Rows are points. The points of each table are mixes of a few directions, plus a little noise. How many directions does each table use, and how many do they share? Where both have some left over, give the other angles between the two spaces (their principal angles), to ten degrees, smallest first.

First (6 x 3)
[[ -8 -12  15]
 [ -8 -11  15]
 [  4   5  -7]
 [-34 -48  62]
 [ 32  45 -59]
 [ 15  20 -27]]
Second (6 x 3)
[[ 30  17  42]
 [ 11 -16 -18]
 [-17  15  12]
 [  3  24  40]
 [-61   0 -36]
 [ 35 -38 -40]]
Directions: first 1, second 2, shared 0; angles 70

First (7 x 4)
[[ 15  63  15 -19]
 [-10 -36 -23   1]
 [  0   9 -19 -16]
 [ 13  19  68  34]
 [ -9 -54  15  33]
 [-14 -44 -39  -5]
 [  6  42 -18 -29]]
Second (6 x 4)
[[-20 -12 -24  32]
 [-16  -8 -14  19]
 [ 21 -12 -42  53]
 [-18  11  40 -50]
 [ 18  22  51 -68]
 [ 15  -1 -11  13]]
Directions: first 2, second 2, shared 0; angles 50, 90

First (7 x 6)
[[ 50 -15   4   3 -33 -49]
 [-21  13  45  -2 -15 -22]
 [-81 -17   0   2  -4  36]
 [ -9 -10 -18   1   4  16]
 [ 63  43 -19  -9  56  17]
 [ 19  35   1  -7  37  16]
 [-22 -50 -13  10 -47 -17]]
Second (8 x 6)
[[ 39  12  19  -2  -8 -34]
 [ 28  27  34  -5   0 -30]
 [-47  23   9  -5  31  40]
 [ 50 -60 -47  11 -47 -35]
 [-20   1 -26  -1  26  40]
 [-14  56  70 -10  17 -15]
 [-40 -34 -26   7 -14  22]
 [  3 -24 -33   5  -5  11]]
Directions: first 3, second 3, shared 3

First (9 x 8)
[[ 10 -52 -13  -1  36 -37 -29  -9]
 [  8  50   8  33 -40 -25  50   4]
 [-37  -8 -10 -61  46  59 -53  -1]
 [ 22 -24  13  39   0 -68  23  -8]
 [ 19 -42  24  21 -15   0   7   3]
 [ 37 -14 -31  31 -20 -45   9  -4]
 [-29  23  26 -20  14  27   1   0]
 [ -9  72 -18 -13 -41  51  18  11]
 [-19  -4   0 -29  17  38 -26   1]]
Second (9 x 8)
[[ -3  18  65  32 -37  12  52  10]
 [ -2  -2 -53 -20  41 -37 -35 -12]
 [ -7  27  57  32 -24 -14  53   4]
 [  0  -5 -55 -22  40 -31 -38 -12]
 [ -1  -2 -32 -12  24 -22 -21  -7]
 [-10  24   4  11  15 -46  17  -7]
 [  4 -12 -15 -10   4  12 -16   2]
 [ -1   6  26  12 -16   7  20   4]
 [ 21 -54   2 -20 -45 118 -31  20]]
Directions: first 4, second 2, shared 2

First (7 x 9)
[[ 11  19  15 -35  29  21  -2 -11  25]
 [-24  16  27 -25  25 -15  22  -4  23]
 [-21 -32 -33  43 -50 -12  13  20 -22]
 [ 10  21   9 -51  25  49  12  -8  50]
 [ 29 -20 -21  48 -26 -16 -41  -1 -56]
 [-22 -38 -31  61 -52 -34   6  21 -44]
 [ 17  34  34 -44  51   8 -12 -23  21]]
Second (10 x 9)
[[-29  -9   2  14 -10 -26  19   9  -5]
 [-37 -11   2  18 -12 -33  24  12  -7]
 [-55 -17   3  27 -18 -49  35  17 -10]
 [ 65  20  -4 -32  22  58 -42 -20  12]
 [  6   2   0  -3   2   5  -4  -2   1]
 [109  33  -6 -54  36  98 -70 -34  20]
 [ 17   5  -1  -8   6  15 -11  -5   3]
 [ 31   9  -2 -15  10  28 -20 -10   6]
 [-54 -17   3  27 -18 -49  35  17 -10]
 [-53 -16   3  26 -18 -47  34  17 -10]]
Directions: first 3, second 1, shared 1
